Each point is reached from the start by the listed moves, each made 0, 1 or 2 times, or once backwards (-1), plus a little noise. Is the number of moves made odd or even? Then give how often each move was made.

Moves:
(1): [23  3 -7]
(2): [ 0 42 -1]
Start: [-7 19  5]
Points:
[ 40 109 -11] => even (2, 2)
[-32  59   9] => even (-1, 1)

Moves:
(1): [ 47   1  -8   7  22   3  -4 -11]
(2): [ 7 34  4  2 -8  3 -5 -5]
(3): [  4   3  47  19 -11   9   5  -3]
(4): [ -3   1  -4  29  -3 -15  -2   3]
(5): [-25  12   8  -1  37  14  -3 -14]
(6): [ -7  -1 -11   9  -3  30  10   7]
(7): [  2   7  -4   0   3  -5  25 -13]
(8): [-1  4 10  1  7 -5  8 24]
Start: [-6 12 25 10  8  3 22  0]
Points:
[ -6  -9  84  56 -12  44  88 -40] => odd (0, -1, 2, 0, 0, 1, 2, -1)
[ 78 -17  79  76  30  82  49  -6] => odd (2, -1, 2, 0, 0, 2, 0, 0)
[-33  49 121  40  36  93 115  14] => even (0, 0, 2, -1, 1, 2, 2, 2)
[ 14 -21  69 113 -51  -2  88 -24] => even (0, -1, 2, 2, -1, 1, 2, -1)

Moves:
(1): [30 -2  6  1  0  1  7  1  3  5 12  0  0  6  6 -3]
(2): [ 1 26 -4 -8 -6  1 -8  7  7  1  0 -4 -6  8  0  0]
(3): [-3  3 23  2  0  3 -1 -4  2  7  2 -4  3 -3  1  0]
(4): [-1 11 -3 26  7  3 -2 -3 -1  6  6 -1 -3  3  5  2]
(5): [-1  8 -1 -8 22 -5  2  4  4  0  2 -1  4 -3 -1 -5]
(6): [ -3  -6   4  -4   3  29   7   5   0  -2  -1 -10  -4  -4  -6  -2]
(7): [-11  10  -2   7  -5 -11  34   1  -7  -3  -3   3   2   1   6  -2]
(8): [  1  -8   5   4   1  -9   0  35  -5   0 -10   5  -2   2  -6  -1]
(9): [-11  -4  -1   6  -8   0   8  -4  32  13   3   2  -2   1  -1   2]
(10): [-4  8 -8 -5  1 -1 -6  0 -9 30 -2  0  4  7 -8  7]
(11): [-13  -6  -3  -2  -4  -4   3   5  -3  -6  34  -9   6 -10   7   6]
(12): [  1   6   4  -9  -3   5   1   2   0  -1   5  28 -10  -6   2   8]
(13): [ 0  8 -3  8 -4 10 -4  3 -4 -4 -6  4 35 -5 -5 -5]
(14): [-13  -8   5   2   0   0  -4   0  -2  -1   1   8   5  23   1   1]
Start: [  3   6  -3   6 -17 -17   7   0   0  -2   3 -14  -1  -2   4 -11]
Points:
[-30 -10  60  88 -41 -31 100 -21  18   0  73  15 -35   7  56   6] => odd (1, -1, 2, 2, -1, 0, 2, 0, 1, -1, 1, 1, -1, 1)
[-26  -6  -8  17  -6  17 121  98  30  -3  26  47  52 -36  -4 -16] => even (1, -1, -1, 0, 2, 2, 2, 2, 2, 0, 1, 2, 2, 0)
[-34 120  14   1   0  29  30 -16  49  16 -39 -32  54 -31 -15 -33] => odd (-1, 2, 2, 0, 2, 1, 1, -1, 1, 0, -1, 0, 2, -1)
[ 37  39  40  35 -69 -46  32  63  23  22 -60 -19  66  -1 -13 -35] => even (1, 1, 2, -1, -1, -1, 1, 2, 1, 0, -1, -1, 2, -1)

Moves:
(1): [ 27  11  13   4  -4  -3   1  -3   2  -8   6   2   7   3   9 -13  10   1
   5  -1   4  10  11   3   4   8]
(2): [ -8  35   6 -13 -10   5   3  -7   1   6  -1  -2  -4   0  -2   2 -11   0
   1   3  -2  -4   5  -8   2  -2]
(3): [ -5 -13  38  14  -4   4  11  -2   3   5  -8  -5  16  -6  -4   0  -8   0
  12   3  -4  -1   2  -3   5  -4]
(4): [-9 15 -5 42  2 10 -9  1 -6 10 -6  4  1  1 -4 -6  3  7 -4 -1  5  2  3 10
  5 -3]
(5): [  2   7  -2   2  33  -3   3  -5   1  -5  -2   2   7  -4   6   4 -11   4
   5   1   2  -4  -8  -9   1   4]
(6): [  3  -4  -6  -3   1  35   4  -7  -3   0   8   2   1   3  -3 -10  -2  -1
   8  13   2   2  -4   1   4   0]
(7): [-16  -2 -10   1   6  -5  33  -4  -3   0   3  -2  -3   4  -2  -3   9  -1
   0  -2   1   3   8  -2   7  -1]
(8): [ -1   3   6  -3   5  12   4  30   7   0  -5   6   0  10   0  -3   8   2
  -5  -7   7  -8  -2 -10   4  -1]
(9): [ 0  0 -4  0 -1  1  2 -6 26  5  2  3 10  2 -9  9  1 11 -4  1  0 -1  1  3
  7  9]
(10): [ 1 -4 -5 -3  1 -2  3  5  0 31  2  3  5 -8 10 -4 -2 -5  2 -8  4  3  4  0
  1  5]
(11): [-2  5  6 -1  0 -3 -5  0 -3  3 27  0  4  3 -6  0 -3  3 -7 -2  4  0 -9  4
 -3 -5]
(12): [ -4   1   3   0  -8  -1   3  -3 -15  -4   4  46  -4  -5   0  17   0   7
   5 -15  -2  -7  10   2 -10  10]
(13): [-5  1 -9 -8 -7  0 -4  5 -9 -8 -5  2 25  2  1  4  2  1  2  4  5  0  6 -2
 -2 -5]
(14): [-10  -2   0  -5   4 -10  -6  -5  -7  12  -4   3   3  40   9  -1   2   4
  -2   7  -5   0   0   2   0  12]
(15): [ -6  -3  -1  10  -9   4  -2  -4   9  -6  12   1  -1  -3  43   0   8  12
  -2   5 -12  -4  -2  -9  -3  -1]
(16): [ 19  -6  -6   7  -5   8   5   5  -5   9   3 -15  -7   7   2  39  -6  12
  11   3  -9   4   4  -7   3  -8]
(17): [ -5   5   7  -4   3   0 -10  -4  -1   5  -1  -5  -1  -3  -3  11  35  -3
   9   4  -3   0  -5  -5   3  -5]
(18): [  2  -6   9 -11  -5   3  -5  -6 -11   9  -8  -6  -2 -10 -10 -17   5  49
  -3 -15   4   2   5   4   4   4]
(19): [ -5   1  -4   1   0 -10  -3   9  -1  -6   3  -4  -1   1  -5  -4  -4   4
  22  -1  -5   1  -5   0  -3   7]
(20): [  1   1   1  -1   3  -9   1  20  -7   4   4   8  -9 -13  -2  -2  -3   8
  -6  38  -6   5   1  -2  15   4]
(21): [-12   1   3  -2  -7   1  -1  -3   2  -9   4  -2 -11  -2   8   8   0   4
   8   4  45   9   2   4  -3   1]
(22): [ -1   4   1   2   3   0  -3  -1   8  -1  -5   4   1   2   0   1   1   0
 -10  -4   3  32  -1   0  -9   5]
(23): [-11  -2   5   2   6  -2 -16   4   7  -8  13  -1  -4  -1  -2  -2  -3  -4
   6  -9   0   7  39  -3   5   4]
(24): [-8  3  6 -7 10  8  2  9 -1 -1 -1 -6  1 -3 11  6  4 -2  0 -5 -9 -2  0 39
 -3  5]
Start: [ -7   7   2  -6 -21  -8   0  -9  18  17 -15 -25  -4   3  -1  10   2  18
  -4   3 -10   3 -14  12  20  -7]
Points:
[-11  70 -48 -74  77  38  64  10  55  62  26 -37 121  84 -17 -60  74  10
   9 -23  65  11 -69  44  46  34] => even (2, 0, -1, 0, 2, 2, 2, 2, 2, 2, 2, -1, 2, 1, -1, -1, 1, 0, 1, -1, 0, 0, -1, 1)
[ -1  47 -11 -14 -22  56 -76  11  53  68  17 -57  34   4 -37  -1  61  82
 -89  35 -48  70 -35 118  34  -4] => even (0, 0, -1, 1, -1, 1, -1, 0, 2, 0, 2, -1, 1, 0, 0, 0, 1, 1, -1, 1, -1, 2, 0, 2)
[ -50   71   79  -27  -15   73   26  -30  -13  118    8 -118    2  -18
  -49   13   18  109   -3  -12   42   25   -4   92   59  -33] => odd (0, 2, 1, 1, 0, 1, 1, 0, 0, 1, 2, -1, 0, 0, -1, 1, 1, 2, -1, 0, 1, 0, 0, 2)
[-44  11  11 -28   8  74 -49   2   9  19 -48 -90  34  91 -10 110 -56 -26
  20 109 -53  87  62  65  38  -6] => even (-1, 1, 1, 0, 0, 2, -1, -1, 0, -1, -1, -1, 2, 2, -1, 2, 0, -1, -1, 1, 0, 2, 2, 2)
[ -8 -19  17 -43 -37  22  17 -19 110 -79  44 -85  40  53  11  -2  23  30
  10 -27  82 118  35 119   8  37] => odd (2, -1, 0, -1, -1, 1, 1, 0, 2, -1, 1, -1, 1, 0, 0, 0, -1, 0, 1, -1, 2, 2, 1, 2)
[-15  75   9  40  58  24  63  18  43  10 -31 -32 -48 101  77 114 -38  44
   4  70  39  19  16  61  60  35] => odd (1, 1, 0, 1, 2, 0, 1, 1, 1, -1, -1, 0, -1, 2, 0, 2, -1, -1, -1, 1, 2, 0, 0, 2)

Moves:
(1): [ 15  15  10  -5  -4   1 -13   4   1  -5   7   2 -22   1  17   0   8   5
  -1  -4  -2  -1 -16  -2 -10]
(2): [ -1   2 -10   1   2  -2  -8   9  -1  -1  13  -2   7   4  14  15  -4  -7
  -5  -2  -5  -1   4  -3   2]
(3): [ -2  -3  -7   1   2   3   5   7  -5  -3  -1  -6   1   4  -6   0  -1   0
   8  11  15   5  -9  13 -13]
(4): [  2  -3  -1  10   3  -4  -5   2 -13   7  11  -1  -4  -3   4   2  -1   9
   3  -4  -6  -5  -1  -1   0]
(5): [ -3  -6  -6   3  -1  -1   2  -7   4   8  -1  19   4  -4  12   3   0   4
   0 -10   1  -1  -7  -1  -2]
(6): [ -9   6  -8   9  13 -12   9 -14  -5   2 -23  -5  -8 -26  -8   0   8   9
  -7  -3   5  -3  -6 -25   1]
(7): [ -8  13  -7  -6 -13   9 -10  -5  12  -1   9  -7 -14   1  -4 -15   1  -6
   4  -3  20  21  -1 -10  20]
(8): [ -2  -7   2  -8  -6  -8   6   2  -4  -1  -7   0  -4  -3   9   1  -2 -24
  16   5  11   1  -2  10   2]
(9): [  0   0 -11   1 -10  -2  -1  -5  -6  -8  -6  -6   0  -4  -6  -7  -6   0
  -4  -2  -4 -13  11   9   3]
(10): [ 8  4  0  8 17  4 11 -7  9  3  3  1  0 -2  4 -1 -5 -8 10  8 -1  4  1 -1
 -5]
(11): [ -7   1  -3  -3  15   8 -17  15 -11   8   1   8   7 -13   3   2  -1   2
   2 -10  -1  -1  -5  -3  -4]
(12): [  4   2  -5  10   4   6  -5   4  -4  10   4   1 -11   1 -15   0  10   4
  -1  -9   9   4   4  11  16]
(13): [ -5   3   2  13   0   0   7  11   9  -5  -6  -3  23  -3   0   7 -12   7
   0  -2   0   6   4   4  -7]
(14): [ 1 -8 -3 -8 -2  1  0 -1  3  5 -5 -4 -1 -4  0  3  3  2 -8  3 10  1 -3 -7
  6]
(15): [-13   0  -1   3  14  14   4   8  -3   1  -1  10  12   3   3 -12   7  -2
  10   4  11   4  -3   5   4]
(16): [ -5 -10  -2  -6   3   9  -4  -5  -2   1  -5   4  -8  -3  -2   2   4  -1
  14  -4   4   4   4  -4   7]
(17): [ -5   8   0  16 -11   4  -7 -13  -5   7 -25  -6  -5 -13  10 -11   5  -7
   5   3   4  -4 -11   0 -12]
(18): [ -1  -1  -2  -7   3  -5 -14  -3   6  -4   4  -1   4  -2   2   3   4   8
   3  -3  -3   5  -7   3  -2]
(19): [  8  -1  -9  -5 -10   7  -4  10  -3  -3  13  -8   0   6   9  -9   7  -4
   5  11  -6   6 -10  -8 -10]
(20): [ 1  5 -3  5 -9  3 -4 -3  0 -5  8 16 -2  7 -3 -6  5  5  1  9  6 -6  6  0
  5]
(21): [ -6  10  -5   2  -1  -3   2   2 -12   5  -3   1  14   8   5   4  -4   2
   3  -1   5   4   4   4   0]
(22): [ 12  -5  10   2  -4   4  -4  -9   1   3   8  -1  -5   4  -3  -3  -1  -6
  17  -2  -5   2 -21   4  10]
(23): [  7  -1   0   5  -3   2 -12  -2   8 -12   2   4   6   5   6  -4  -6  -6
 -11  -3   5  -9  17  -1  -5]
(24): [  5  -6   4   0  -5  -1   5   0 -12  -2  -6   5   0  -8   4   9   3  -1
 -13   0   6   9  -5  10  -3]
Start: [-14   6  -2  -1  -7  -2  -1  -3  -1   5   8 -16  -9  -4  -7   2  -9   8
  -4   6   0  -2   0 -10   3]
Points:
[ -4  44 -25 -24  33 -12 -45  36  42  -9  44  19  16 -38  90  46 -54 -15
 -51 -28  15  -7  27 -47  -8] => even (2, 2, -1, 0, 1, 0, 1, 1, 1, 2, 2, -1, 1, 2, 0, -1, -1, 0, -1, 0, 0, -1, 1, 0)
[  24    9  -21  -38 -105  -11  -84  -27  -39   58   55  -48  -88   10
   48   46   33  -20   19  -38   58   81 -107   44   88] => even (1, 2, 0, 1, 1, -1, 2, 1, 0, -1, -1, 2, -1, 2, -1, 0, 1, 2, 0, -1, 2, 2, -1, 2)
[-55 -45  -4   6  -3   0 -37   5  38 -32 -12  29  90 -25   3   8 -39  10
  10  -4  50 -10   2  20  -8] => odd (-1, 0, 1, 0, 1, 0, 0, 1, 0, -1, 1, -1, 2, 1, 1, 0, 0, 2, -1, 1, -1, 1, 2, 0)
[-53   8 -83  32  72  41  24  75 -43  43  14  18  83  10 -55  18  -4  24
  16  39  71   7  24  -4  16] => even (-1, 1, 2, -1, 0, 1, -1, 0, 0, 1, 2, 2, 1, 2, 1, 0, -1, -1, 1, 2, 2, 0, 0, -1)
[ -50   43  -76   40  -45    1   12  -64   35   -2  -33  -46  -31  -54
   42  -17    2  -49   42   69   57   52    7 -119   -7] => even (-1, 2, 0, 0, 0, 2, 2, 1, -1, 2, -1, -1, 1, 0, -1, 2, 2, 0, 2, 2, 0, -1, 0, 0)
[  0   5 -52   2   8   8 -38  23 -32   5  90 -45 -21   2  64 -32 -10 -74
  91  51  30   6 -81 -33 -15] => even (0, 2, 2, 2, 0, 1, 1, 2, 0, 1, 1, -1, -1, 0, 1, -1, 0, 0, 2, 0, 0, 2, 1, -1)
[ -15  -36  -92   34  -59  -41  -53 -102  -25    0  -35  -59  -36  -69
   71  -12  -10  -38   34  -11  -27  -65  -13  -80  -19] => even (-1, 2, 0, 2, 2, 2, 0, 1, 2, 0, -1, -1, -1, 0, -1, 2, 2, 1, 2, -1, 0, 1, 2, -1)
[ -5  48   3 -28 -42   7 -42 -54  58   7  18 -18 -31   5   8 -20 -19  -9
  97 -17  41  68 -64 -11  41] => even (1, -1, 0, -1, 1, 0, 2, 1, 0, 1, 0, 0, 1, 0, -1, 1, 0, 2, 0, 0, 2, 2, 0, -1)
[  10   28    2   -1  -68  -40  -52   -3  -51  -13  -61   -4  -46  -73
  121    0   18  -28  -22   -4  -27  -46  -50  -42 -106] => even (2, 0, -1, 0, 1, 1, -1, 2, 0, -1, 1, -1, 0, -1, -1, 0, 2, 0, 2, 0, 0, -1, 1, 1)
[ 49  24 -57  11 -97  27 -95   8  -1 -19 118  26 -32  67  32  -8  21  44
  24 -21  55  18 -30  13  49] => even (2, 1, 1, 1, 2, 0, 1, 0, 1, -1, -1, 2, 1, 1, 0, 1, -1, 1, 2, 2, 2, 2, 2, 0)

Moves:
(1): [ 17   3  -2   5  10   3 -11  -4  -1 -11  -5   4   5   3  -3   1   6   9
   3   3  -3   8   2 -13]
(2): [ 1 14 -8  2  4  2 14 -1 -2  1 -3  9 -2 -4  2 -6  3  4  3 -6  0 13  9 14]
(3): [  4   3  25  -8 -10   1 -10   8  -4  17  -9  -2  -3   6  13  -7   8  -3
  -4   4   0 -11  12   2]
(4): [ -1   4   2  19   2  -5  -6   1   7  -5   8  -1   0  16   1  -5   8  -8
 -15  -3 -10   8  -6 -11]
(5): [ -3  -7  13  -3  12 -11  -1   7  -1  -9 -12  -1   2  -6  -1   4  -2  10
  -6  -8 -10  -8   4   0]
(6): [  7  12  -9  -7   4  13   7  -3  -2   3   2  -9  -9   7  -8  -7   0  -8
  -6  -1   2   2   9 -11]
(7): [  5  -5   4   2   7  -4  23  -9  -3  -1  -1   0  -4  13   4  -5   5   6
   5 -11   5   1  -5  -8]
(8): [  3   7 -12   3 -19 -10  -2  22  -1   2  14   5  -3   1 -21  12  -8  10
  -3   5   3  10   2  -2]
(9): [15  0 -1  0  5  2  0  2 31  2 -6  3 19  0  3  5 -3 -5  1 -7 -2  6 -8 -7]
(10): [ -3  -2  -2  -6  10  -5  -2   3  -4   8  11  -1   7   4   5  -2  -1 -14
   0   7  10   2  14   4]
(11): [ -6  11  11   1   9   3 -22   8   2   9  21 -11  -3   1  21   5 -10   4
  -4  -4  -7   5  -8   1]
(12): [  9  -9  12  11  12   6   8   6  18  -6   5  25   8 -20  -6   9  -9 -18
   2   7  14 -12   0   5]
(13): [-2  5  9 -8 -2  3 -3 -5  4  1 14 11 18  4 -6 -4  3 -2  1  8 -1  4  2 -8]
(14): [ -9 -10  -2  -9  14   7  -8   6   2  -3   4  10 -13  12   0  -1  -5  -3
   2   0  -3   6   4   5]
(15): [ -2  -5  -3  -2   1  18   6  10  -4 -11 -10   4  11  -1  10   6 -10   1
  -7   7   1  -3  -3 -11]
(16): [  3   3   2   5  -5   0   0 -11  -5   0   1   1  14  11 -12  11  -5  -4
  -1  -3  -4   1   4  14]
(17): [ -4   3   2 -11   3  19   1   0  -4   3  -7 -13   5  -4   2  20  18  -6
  -5  -9   6   8 -10   7]
(18): [ -6 -15  -8   8  -3   8  -1 -15  -3  14   1   1   0  -4   0   3  14   7
 -11  -2  -1 -13  20  -1]
(19): [ 3 -2  7 13  3  6 -7  7  2 -2  0 -5  6 -3 -6 -9  6  0 21  6 -8 10 13  4]
(20): [  4  -6   6   6   0  -7   3   0  -4   4   6   1  -8   7  -3  10   3   1
  -4  16 -19  -5   3  12]
(21): [ -7  11  -7   3  -1  -2   5  -2   1   0   3   1  -3  11  -8  -3   4   6
   1  11  11 -10  -3  -1]
(22): [-1  2  6  2  1 -7  6 -6  9  2 -6 -4 -3 -4 -1  1 -7  1 -4  2  7 12 -5  3]
(23): [ -5  -2   5  -5 -14  -2  13  -1  13 -28   7   6 -16  11   5   8   2  -4
   2   7  -1  -6  10 -10]
(24): [  7 -10  -5  -1  -2   8  -5   1   3 -11   2  -7   6  -4  -3  -6   5   4
  -9   3   5  -2   2   1]
Start: [ 14  -6 -16 -17  19  10  10  -2   1   9   7  -9 -24 -14  13   0  -8 -26
  18  -8 -22   7   6  -2]
Points:
[ 36  16 -42 -24  35  40 -56  49  62  35  81 -16 -47 -39 -24  54  -8   4
 -15  38   9  17  15  14] => odd (1, 0, 0, -1, 0, 1, -1, 2, 1, 0, 2, 1, 0, 1, -1, -1, 1, 1, 0, 1, 2, 1, 0, 2)
[ 66  35  -5  41  50  49   8   7 121  22 -10  22  36 -77   0 -11  49 -50
  13  -5  40  18  29   0] => odd (1, 2, 1, 1, 0, 0, -1, 0, 2, 0, 0, 2, 0, -1, -1, -1, 1, 1, 1, -1, 2, 1, 0, 1)
[-27 -12   0  17  20  75 -15  62  77  -6 -25 -10 -16  15  65  62  40   2
 -27 -32 -30   1  -8 -59] => odd (0, 0, 1, 2, 1, -1, 0, 1, 2, -1, 1, 0, -1, 1, 2, -1, 2, 2, 1, -1, 2, 0, 1, -1)
